Rows are points. A path goes straight from each point to the next, and from the last back to the first. The post is the endless flat space through its rows: a point in 2 columns, a line in 3, a plane in 4, and so on, so that a path can go around it. How many times does the path go around the post? Going back the other way cancels.

Post (2 x 3):
[[ 36  28  23]
 [-37 -26 -36]]
Path:
[[-41  -9 -15]
 [-70 -38   3]
 [ 26 -29  19]
 [ 43  11 -20]
 [ 14  -8 -74]
 [-22  51 -16]
 [ 11  39  44]
 [ 23  -3  32]
 [ 40   6  -1]
 [ 23  17 -73]
 [-13  49 -32]
 [-61 -28  16]
 [-12 -43   1]
 [-29 -46 -86]
 [ 44  50  -8]
 [ 62  51 -28]
 [-57   4 -58]
 [-63 -20   7]
 [ 49   8  45]
 [  5 -23 -60]
 [ 45  42 -35]
 [ 15  52  29]
 [ 45  35  63]
 [-27 -43 -25]
 [ 32  -1 -46]
 [ 12  18 -33]]
Times around: 5

Post (5 x 6):
[[ 38  -9  -3  34 -19  22]
 [  7   0  18  21  18  -4]
 [-53  -5 -42  -4  10  28]
 [ 20  23  32  31  -9 -12]
 [ -2 -30   9 -22 -17  47]]
Path:
[[ 18  21  46  15 -10  12]
 [  3  30  20  35   6  -7]
 [-12 -38  -4  30  -2  50]
 [  4 -13   1   7 -27 -17]
 [ 34 -41 -28 -13 -32  16]
 [  9 -10  -6  11 -79  17]
 [ -8  10  12  36   8  20]
 [-47  45  41  -4  37  15]
 [ -5  31  -7 -25 -13   7]
 [-16 -95 -46 -33   2  43]
 [ -2 -24 -11  76  40 -13]
 [ -3  47  30  40 -11 -13]
 [-10  -1 -26  -5 -19  48]
 [ 10   8  20  14 -25  29]
 [ 16 -10   4  26 -27  19]
 [-14  10  33  35  -3 -27]
 [  1 -57  22  13  23  60]
 [ 25  -1  36   4   5  34]
 [ 59 -22 -51  16 -28  54]
 [-11 -30  24 -13  11 -23]
 [-41 -35  23 -21  -2  35]
 [  0  10  68  -5 -24   7]
 [ 17  -1  -6  38  -8 -12]
 [-34 -54 -46   2  33  19]
 [ -4   0  22  25  -6  10]]
Times around: 2

Post:
[[-18  27  17  33  47 -10   1 -12  11]
 [ -8  10  -8  -2  40 -26  30 -28   6]
 [ 38   1   1   3  35  11   9 -47 -11]
 [-29   1   9 -27 -61  78 -24  38  62]
 [  4  25 -20 -25  -1   7 -39  -3 -35]
 [  3   7  -5  35  22  -6 -17 -20  43]
 [-43  -8  33   5 -40   3 -54 -14  27]
 [-23   9  -8  27  -9   2 -14 -40  -2]]
Path (30 x 9):
[[-38 -16  24  35   8  58   0   9  34]
 [-55  20 -11  16 -40  51 -46 -13  26]
 [-95  49  -3   5 -33  30   7 -24  36]
 [-94  88  36  13  15 -15 -18  55   8]
 [ 10  65  35  14 -11  86 -55  -3   5]
 [-19   7  -2  15 -19  -6  23 -30  35]
 [  1  -3   6 -41  40 -47  50 -32 -51]
 [  5 -31 -41  -6  -2 -21  13 -30  34]
 [-69 -19  27  39  -3   0 -55 -51  39]
 [-25  55 -31  -3   0  -5 -34 -26 -14]
 [-67  46  24  19 -47   4 -10 -38 -13]
 [  6  17  31  34  54 -13  20  26  53]
 [  3   0 -51 -14  41 -22  19  36   2]
 [ -8 -21 -14   7 -42  13 -10 -37  -4]
 [  4   5 -13  -3  -3   3  14  -9   6]
 [ 17  29  -5   1   4  30  42 -43  25]
 [ -4  33 -10 -28  18 -21  13 -21  10]
 [ -8  -3  14 -19  -3 -39  11 -23  13]
 [-58  37  28  25 -21  33 -24  83   7]
 [-19 -11  -4  19  15  40  20 -23 -17]
 [ -1  -1   6   7  46  19  51 -25  54]
 [-20  10  17 -34  11 -17 -16 -60   7]
 [-46  32  -5  48 -31  -1 -31 -34   2]
 [-37 -20  -6 -20 -77 -17   2 -11 -17]
 [-44 -16  -9   4 -35  12  12 -32  -5]
 [-22 -23  -6  -4  -4  24 -29   0  52]
 [-63 -19  50   3 -37   4 -45 -91  28]
 [  9  28  13   2 -27  38 -44 -55  17]
 [-25  29  -2  -5  15 -24  27  11  -2]
 [ -2 -25   6   6 -23 -10 -56   8 -20]]
Times around: 4

Post (13 x 14):
[[-42 -11 -21  24  21  49  -3  31   1  -5  16  41 -37  -4]
 [  6   3 -60  17 -45  47  13  38   7  23  29  42 -28  45]
 [ 35 -15  15  33  19   1  18  -6  24   6 -22 -14 -28 -10]
 [ -4   1 -42   5 -48  30 -31 -38   6  26   7   4 -17  10]
 [-13 -42 -28 -16  31 -24  38  -6  31  72 -16   7  23   4]
 [ -2 -20 -10 -13   4 -14  31   2  15   8  -2 -14 -45 -28]
 [  2 -17  17 -38  17  25  -3 -24   1   9 -49  -4 -30  29]
 [ 24   4   9   5  -3 -11  42  -2  18   1 -14  12  -3   9]
 [ 23 -34 -31  -1 -21  16  51 -46  27  26 -15 -11  15  35]
 [-19  22 -36 -27  30 -21  19   9  11  33  -5 -26 -17   6]
 [-11 -29 -26 -13  27  32 -19  11   7  12   1  11  10 -21]
 [-24   2 -21 -36  15  40  -4   8  26  19 -29  23 -26 -17]
 [-14 -24   3  16 -18  -3  22  12  27  -3 -22 -20 -16  -8]]
Path, 25 rows:
[[ 16  13 -10 -36  42  -1  32  37  49  14 -21  -9 -17 -31]
 [ -1  38 -19  34 -28  -1  15 -37  -2  20  37  -2  14   8]
 [  1  71 -12  17 -17  -6 -23  39 -15   8  -5  16  14  37]
 [ 41  12 -10  17  35  -4  19 -33 -27   0   9  29  26  63]
 [ 25  12   2  16  13   2 -13  -9  38   1 -21 -16  -1  37]
 [ 19  -9  50  43   6  17  15 -19  48  17 -22  16 -49 -25]
 [ 56   8  -5   1  13  29   1   5  -4  36 -16  13 -40  25]
 [ 39 -39  -5  43   6  25  43 -53 -20   8  -4  28 -68   9]
 [-30  -8  21   8  18  36  -3   6   4 -51 -64  15 -18  45]
 [-17 -38 -19  29  -5   5   6 -14  49  37  12  14 -15  10]
 [-70 -38 -31 -69  18  21  13   9  49  58  -6   4  31 -53]
 [ 11  27 -46  15 -59  30 -15  -4 -15  10  37  21   1 -22]
 [-16   8 -16  31  19  25 -14 -34  10  36 -49  -3   5   9]
 [ -9 -53 -45   9 -13  24 -28 -32 -25  17  19  17 -59  31]
 [-30 -95  46  -9  36  -1  -3 -59  16  13 -33 -10 -22   8]
 [-12  19 -13  -9   1   3 -19 -53  11  41   9  -3 -19  13]
 [  7 -25   7   9 -14  12  56  -9  16  38   3  55 -31 -29]
 [ 83  10 -39  43   5 -17  33   4  21  37 -14 -26  -3  -2]
 [ 41 -23   7   2  40  25   4  28  13 -24 -17  16 -85 -12]
 [ 44  -6 -14 -22   6  -6   9  14  -3 -23  29  11  10 -13]
 [-21  -1   7  21 -28   9   3 -45  34  41  -8   6  16  12]
 [  9 -23 -65  -3 -41  53  24   0   7  46  41  24 -51 -22]
 [  2  15  -4  34  19  25 -57  -1 -29   6 -15  17  15  27]
 [-15 -39 -36 -13   1 -14  -7  40  29  15 -32 -24  23  13]
 [-16  30   6  -8 -12   9  24  41  45  -7 -37  29 -39  10]]
Times around: 5
